Each row is a point. To make a cloud, some directions were put in groups of two or more. Within a group, all points are equally far from the middle, so they leave a hole (a ring in 2 directions, a hollow ball in 3). The other directions are filled evenly. Then the cloud was stretched, turned, moved and blurred a little. How many holes are there, and how many directions does each take, smallest first?
In the rows, 128 means zero.

Cloud (15 x 2):
| 115 |  99 |
|  62 |  43 |
| 131 |  71 |
| 130 | 160 |
| 150 | 150 |
| 114 | 114 |
| 153 |  69 |
| 175 |  94 |
|  58 |  47 |
| 168 |  85 |
| 111 | 182 |
|  62 |  84 |
| 138 |  77 |
| 149 | 129 |
| 137 |  96 |
Holes: 0

Cloud (21 x 3):
| 128 |  64 | 119 |
|  64 | 174 | 111 |
| 129 | 135 |  46 |
| 158 |  79 |  98 |
| 116 | 171 |  64 |
| 182 | 157 |  76 |
| 118 | 146 |  46 |
|  89 | 114 | 174 |
| 124 |  72 | 153 |
| 102 | 148 | 178 |
| 172 |  93 | 187 |
| 100 | 175 | 156 |
| 217 | 135 |  97 |
| 141 | 132 | 202 |
|  52 | 106 | 155 |
|  70 | 164 | 141 |
| 149 |  83 | 169 |
|  50 | 137 | 151 |
| 196 |  92 | 122 |
|  86 | 129 | 174 |
| 154 |  71 | 121 |
Holes: 1 (2)

Cloud (46 x 6):
| 155 | 113 | 111 |  74 | 216 | 105 |
| 190 | 188 | 101 | 174 | 161 | 156 |
| 193 | 144 | 114 | 114 | 106 |  55 |
| 195 | 146 |  98 | 114 | 115 |  58 |
| 205 | 119 | 135 | 154 | 105 | 124 |
| 192 | 127 | 199 | 148 | 106 | 152 |
|  93 | 185 | 136 |  70 | 105 | 127 |
| 120 | 127 | 185 | 141 | 230 | 121 |
| 112 |  95 | 146 |  97 | 185 | 188 |
| 148 | 215 | 173 | 161 |  91 |  52 |
| 138 | 147 | 137 |  68 | 101 |  59 |
| 111 |  89 | 170 | 113 | 211 | 162 |
| 120 | 141 | 143 |  57 | 131 |  74 |
| 202 | 183 | 175 | 110 | 165 | 148 |
| 154 | 102 | 186 | 169 | 202 |  69 |
| 197 | 171 |  85 | 116 |  89 | 106 |
| 108 | 115 | 104 |  84 | 164 | 177 |
| 165 | 181 | 142 | 169 | 209 |  71 |
| 160 | 196 | 112 |  81 |  99 |  71 |
| 193 | 174 | 217 | 137 | 150 | 123 |
| 134 | 179 |  94 |  92 |  82 | 162 |
| 197 |  82 | 101 |  97 | 138 | 150 |
| 127 | 137 |  79 | 138 | 107 | 137 |
| 197 | 209 | 153 | 121 | 152 | 137 |
| 170 | 130 | 224 | 115 | 104 | 107 |
| 183 | 153 |  47 | 130 | 162 | 113 |
|  91 | 217 | 136 | 148 | 129 | 137 |
| 190 |  62 | 118 |  94 | 198 | 160 |
|  96 | 140 | 172 |  74 | 173 | 122 |
| 114 | 189 | 180 |  76 | 132 | 139 |
| 156 |  93 | 180 |  99 | 152 |  58 |
| 204 | 149 | 217 | 139 | 141 | 128 |
| 169 | 151 | 167 | 175 |  85 | 143 |
| 204 | 158 | 114 | 140 | 104 |  63 |
| 124 | 153 | 187 | 112 | 212 | 105 |
| 185 | 133 | 202 | 129 |  94 |  89 |
| 190 | 142 | 199 |  78 | 146 | 148 |
| 103 | 214 | 166 | 146 | 163 |  86 |
| 123 | 103 | 188 | 147 | 114 | 157 |
| 207 | 208 | 133 | 160 | 152 | 100 |
| 176 | 160 | 190 | 179 | 112 | 163 |
| 111 | 202 | 160 | 172 | 140 | 164 |
| 109 | 118 | 221 | 120 | 131 | 159 |
| 100 | 186 | 123 | 155 |  73 | 108 |
|  87 | 192 | 115 | 164 | 133 |  74 |
|  95 | 159 |  88 | 124 | 101 | 126 |
Holes: 2 (3, 3)

Cloud (78 x 8):
| 116 | 188 | 116 |  99 |  90 | 119 | 141 |  29 |
| 182 |  95 | 157 | 142 | 116 |  98 | 119 | 199 |
|  64 | 180 |  98 | 126 | 105 |  84 | 194 | 147 |
|  80 | 218 | 136 |  82 | 143 | 143 | 197 | 137 |
| 155 | 106 |  85 |  88 | 122 |  83 |  97 | 210 |
|  92 |  77 |  86 | 153 |  80 | 105 | 170 |  33 |
| 135 | 176 | 147 |  61 | 150 |  94 | 207 | 198 |
|  91 | 199 | 162 | 130 | 161 | 118 | 213 |  44 |
|  99 | 149 |  67 |  87 | 172 | 166 | 147 | 114 |
|  73 | 160 | 147 | 184 |  98 | 100 | 187 |  87 |
| 109 | 116 |  80 | 175 | 163 | 113 | 174 |  48 |
|  91 |  96 |  47 | 154 | 114 |  98 | 184 |  47 |
|  84 | 222 | 126 |  80 | 147 | 136 | 196 | 123 |
| 135 |  80 | 116 | 206 |  66 | 129 | 114 |  50 |
|  93 |  94 | 134 | 125 |  87 | 108 | 210 |  55 |
| 152 | 152 | 129 |  79 |  68 |  85 |  80 | 143 |
| 159 | 104 | 135 | 146 | 159 | 122 | 103 |  95 |
| 121 |  88 |  64 | 185 | 129 | 100 | 131 | 182 |
| 101 | 128 |  73 |  53 | 168 | 156 | 190 | 176 |
| 147 | 163 | 148 | 145 | 101 |  92 |  84 | 180 |
|  79 | 141 | 108 | 138 | 160 | 135 | 216 |  41 |
| 128 | 162 | 157 | 185 |  76 | 105 | 110 | 153 |
| 162 | 158 | 126 | 113 |  97 | 131 |  69 | 106 |
| 158 |  82 | 147 |  84 |  97 | 140 | 167 |  84 |
| 166 |  97 | 145 | 174 |  40 | 101 | 131 |  71 |
| 118 | 145 | 120 | 204 | 107 |  61 | 108 | 128 |
| 186 | 118 |  89 |  85 | 120 | 107 | 133 | 140 |
| 116 | 187 | 155 |  91 | 187 | 130 | 137 | 132 |
| 181 | 100 | 110 | 108 | 132 |  92 | 132 | 145 |
|  57 | 170 |  82 | 157 | 132 |  91 | 184 |  35 |
| 151 | 141 | 152 |  65 | 110 | 162 | 108 | 153 |
| 132 | 116 | 156 |  78 | 113 |  69 |  92 | 118 |
| 114 | 195 | 226 |  86 | 165 | 119 | 167 |  67 |
| 133 | 173 | 130 | 137 | 140 |  92 | 108 | 212 |
| 153 | 196 | 113 |  55 | 153 | 150 | 113 | 198 |
| 118 | 145 |  92 | 110 |  57 | 100 | 163 |  69 |
| 150 | 193 | 166 |  58 | 157 | 153 | 142 | 176 |
|  86 | 189 | 104 |  79 | 189 | 142 | 150 | 170 |
| 144 | 136 | 196 | 102 |  78 |  92 | 194 |  83 |
| 142 | 156 |  87 | 166 | 158 | 128 | 196 | 113 |
| 120 | 159 | 158 | 143 |  67 |  60 |  97 | 100 |
| 176 | 160 | 103 |  98 | 141 |  90 | 121 | 193 |
| 120 |  82 |  97 | 110 | 165 | 127 | 134 |  62 |
| 140 | 127 | 188 | 121 |  78 |  92 | 123 | 172 |
|  73 | 142 | 146 | 136 | 140 | 171 | 174 |  82 |
|  94 | 180 |  73 | 201 | 111 |  88 | 146 | 158 |
| 153 | 100 | 149 |  80 | 131 | 188 | 166 | 138 |
|  86 | 119 | 186 |  61 | 137 | 111 | 203 |  54 |
| 102 | 112 | 100 |  85 | 149 |  89 | 170 | 192 |
| 117 | 151 | 123 | 195 |  81 |  35 | 104 |  85 |
| 115 | 116 | 107 | 181 | 154 |  76 | 183 | 129 |
| 136 | 143 | 195 |  33 | 146 | 136 | 180 | 156 |
| 162 | 163 | 111 | 102 | 108 |  62 | 164 | 215 |
| 110 | 179 | 124 |  32 | 166 | 100 | 173 | 186 |
| 109 | 168 | 148 | 122 | 188 | 157 | 149 | 162 |
| 121 | 182 | 138 |  85 |  83 |  80 | 176 | 206 |
|  90 | 207 | 153 |  66 | 124 | 119 | 130 | 163 |
|  99 |  90 | 129 |  78 | 129 | 153 | 192 | 179 |
| 153 |  86 | 154 | 121 | 175 | 136 | 141 |  85 |
|  91 | 178 | 150 |  76 | 161 | 185 | 177 | 124 |
| 142 | 135 | 120 | 176 | 100 | 137 |  71 |  99 |
| 103 | 197 |  74 | 184 | 120 | 100 | 112 | 130 |
| 114 | 141 |  74 | 230 | 109 |  75 | 119 |  43 |
|  76 | 163 | 174 | 122 | 121 | 160 | 213 | 107 |
| 163 | 101 |  79 | 122 |  58 | 148 | 112 | 176 |
|  72 | 196 | 140 | 127 | 133 | 155 | 183 | 170 |
| 140 | 196 | 109 | 142 |  92 |  49 | 117 | 124 |
|  79 |  78 | 126 | 137 | 132 | 123 | 129 |  72 |
| 140 | 146 | 114 | 121 |  53 |  87 | 113 | 249 |
| 163 |  73 |  65 | 208 | 104 | 119 | 147 | 142 |
| 115 | 145 | 199 | 116 |  71 | 105 | 169 |  80 |
|  97 | 195 |  83 | 153 | 138 | 117 | 182 |  63 |
| 174 | 122 |  83 |  69 |  85 |  77 | 131 | 156 |
| 167 | 190 | 132 | 158 | 114 |  95 | 132 | 209 |
|  89 | 122 | 153 |  66 | 145 | 130 | 128 | 138 |
| 151 | 170 | 118 |  74 |  74 | 147 | 125 | 176 |
| 128 | 143 | 203 |  38 | 155 | 116 | 174 |  87 |
| 133 | 162 | 125 | 103 |  72 | 154 | 112 | 178 |
Holes: 1 (6)
